Every row gives one point. Each copy is the shape, with its points in the same order, turned, moved and blurred by noise. Is it also mirrored, or only turned?

Shape (5 x 2):
-9 -35
22 12
9 -25
28 -44
-11 60
Copy 1 (5 x 2):
-19 -38
11 13
6 -31
23 -47
-19 56
Copy 1 is: only turned
Copy 2 (5 x 2):
-15 -30
-21 23
-27 -23
-52 -23
38 49
Copy 2 is: mirrored
Copy 3 (5 x 2):
34 15
-4 -21
29 -4
49 -16
-60 11
Copy 3 is: mirrored

Shape (9 x 3):
-11 -30 4
-23 -9 1
-36 -13 30
26 2 60
10 -3 20
9 -16 2
10 10 -17
1 31 -6
28 -2 0
Copy 1 (9 x 3):
-40 -6 12
-18 -6 -5
-29 -34 -13
-2 -58 55
-12 -19 29
-17 8 25
11 13 20
29 1 7
6 0 32
Copy 1 is: mirrored
Copy 2 (9 x 3):
9 17 19
-13 15 5
-28 9 33
13 -47 47
6 -17 14
15 3 5
8 -5 -25
-11 -20 -25
30 -18 -3
Copy 2 is: mirrored

Shape (12 x 6):
-2 10 12 -19 23 -26
9 8 -35 -21 -2 -15
-28 15 -8 -9 40 11
25 5 -27 54 -7 -13
-15 -32 -40 9 25 -29
34 47 24 -8 2 -42
-16 -23 45 23 23 -14
39 9 1 9 1 37
-28 -5 -35 -16 -23 -35
-8 19 -30 11 -3 -15
-51 -8 6 32 -23 -39
-11 -32 2 -27 -5 13
Copy 1 (12 x 6):
0 0 21 -14 35 -17
25 12 -7 -40 18 -2
30 2 -6 26 50 -11
20 47 -15 -1 -29 -18
31 -5 -34 -19 15 -52
-19 39 51 -27 19 -6
-18 -24 13 31 0 -37
36 14 25 8 -23 19
-2 2 -34 -42 23 -9
2 30 -24 -11 14 -5
-51 -2 -45 3 7 -20
16 -43 -10 -14 8 9
Copy 1 is: only turned
Copy 2 (12 x 6):
19 27 -17 -17 14 12
-25 -8 -23 5 18 18
3 10 -25 -34 -26 35
32 -44 -24 22 -6 -5
13 -42 -17 -48 17 21
27 48 -31 24 22 -11
49 9 21 -32 -21 -8
9 -1 0 34 -30 26
-19 -18 -33 -32 21 -19
4 -21 -42 -5 -1 1
20 -21 -20 -48 -9 -60
-24 7 26 -31 -10 7
Copy 2 is: mirrored
Copy 3 (12 x 6):
-8 36 -3 5 10 -35
-5 7 -38 8 30 -17
-14 36 13 24 32 8
43 -31 -7 38 18 -23
-28 -14 -5 40 41 -37
38 45 -15 -17 -2 -47
-14 13 49 25 -21 -34
28 11 -24 36 -23 15
-22 -14 -17 -22 42 -28
16 -8 -10 6 41 -12
-6 -35 45 -17 30 -32
-40 -1 -16 9 -13 2
Copy 3 is: mirrored

Shape (13 x 8):
-22 -14 -40 -2 9 -34 7 27
-1 -17 -13 5 -19 -21 -6 2
18 -6 38 -28 -25 31 32 21
-17 18 35 15 -8 -4 -24 -18
-13 -6 -14 22 6 5 39 12
16 5 -10 17 -1 -4 -5 13
-11 38 7 19 15 -20 -11 -13
7 -27 -25 17 6 -37 9 22
25 -24 2 -29 -12 39 -15 21
7 -15 -25 -1 11 -33 9 12
27 -31 11 -34 -6 36 7 -6
-1 12 39 17 26 0 -32 -3
-26 17 24 27 13 14 -8 2
Copy 1 (13 x 8):
-12 -15 39 14 2 -1 -34 39
-9 -11 28 9 -5 16 3 8
14 26 -18 -52 2 -5 18 3
-5 -26 -28 15 -36 5 3 -17
11 -39 9 -16 11 -7 -1 37
12 -12 18 15 0 -17 8 4
-13 -32 -17 34 -26 -23 6 10
-17 -24 51 5 15 -9 -12 16
30 35 0 -11 27 8 -4 -15
-20 -10 33 12 15 -9 -10 23
5 26 -16 -19 41 15 14 -8
-5 -26 -27 19 -12 -22 -8 -34
15 -41 -29 5 -22 -12 -12 -1
Copy 1 is: mirrored
Copy 2 (13 x 8):
-1 -14 -24 -1 -1 45 -20 37
-9 -21 10 -9 -6 8 -19 20
60 6 31 -36 -6 -19 14 16
-22 9 25 6 32 -15 16 5
24 -1 -12 28 -15 8 2 32
9 0 -3 4 7 -7 -30 9
-24 8 -19 13 36 -17 8 7
11 -35 -11 9 4 22 -35 32
39 14 32 -34 -11 10 -26 -16
9 -31 -18 -3 4 22 -23 17
47 -8 30 -30 -21 2 1 -28
1 10 22 14 56 -4 0 -14
4 25 14 27 29 -3 14 12
Copy 2 is: only turned
Copy 3 (13 x 8):
-48 -2 -19 -22 10 -7 30 -22
-24 -9 -25 6 -15 -5 6 1
38 4 -8 -40 -9 -19 4 47
14 13 17 41 -9 11 10 11
11 -16 -24 -15 13 -6 42 -14
0 9 -26 3 10 5 -4 -11
6 20 13 28 3 14 12 -31
-30 -5 -35 -4 8 -29 10 -20
0 -8 -16 -28 16 10 -26 48
-30 -8 -19 -14 5 -19 5 -24
16 -31 -5 -31 4 -9 -26 38
16 17 21 37 31 -3 -9 4
20 7 10 25 21 14 31 4
Copy 3 is: only turned
Copy 4 (13 x 8):
14 15 -41 -2 -4 -22 8 27
15 -6 -19 -6 -2 12 -7 5
32 7 51 24 -14 12 44 -13
-16 -1 39 -16 4 10 -29 1
4 15 -6 28 25 0 20 24
-5 8 -10 3 13 0 7 -16
-40 9 8 0 2 -10 -25 1
26 -2 -41 16 16 -16 -8 4
29 -14 20 -22 -2 3 54 -27
13 -8 -35 13 -4 -19 0 3
19 -37 28 2 -4 7 51 -16
-22 -8 36 -16 24 -23 -25 -15
-21 12 35 -7 29 -5 -6 12
Copy 4 is: only turned
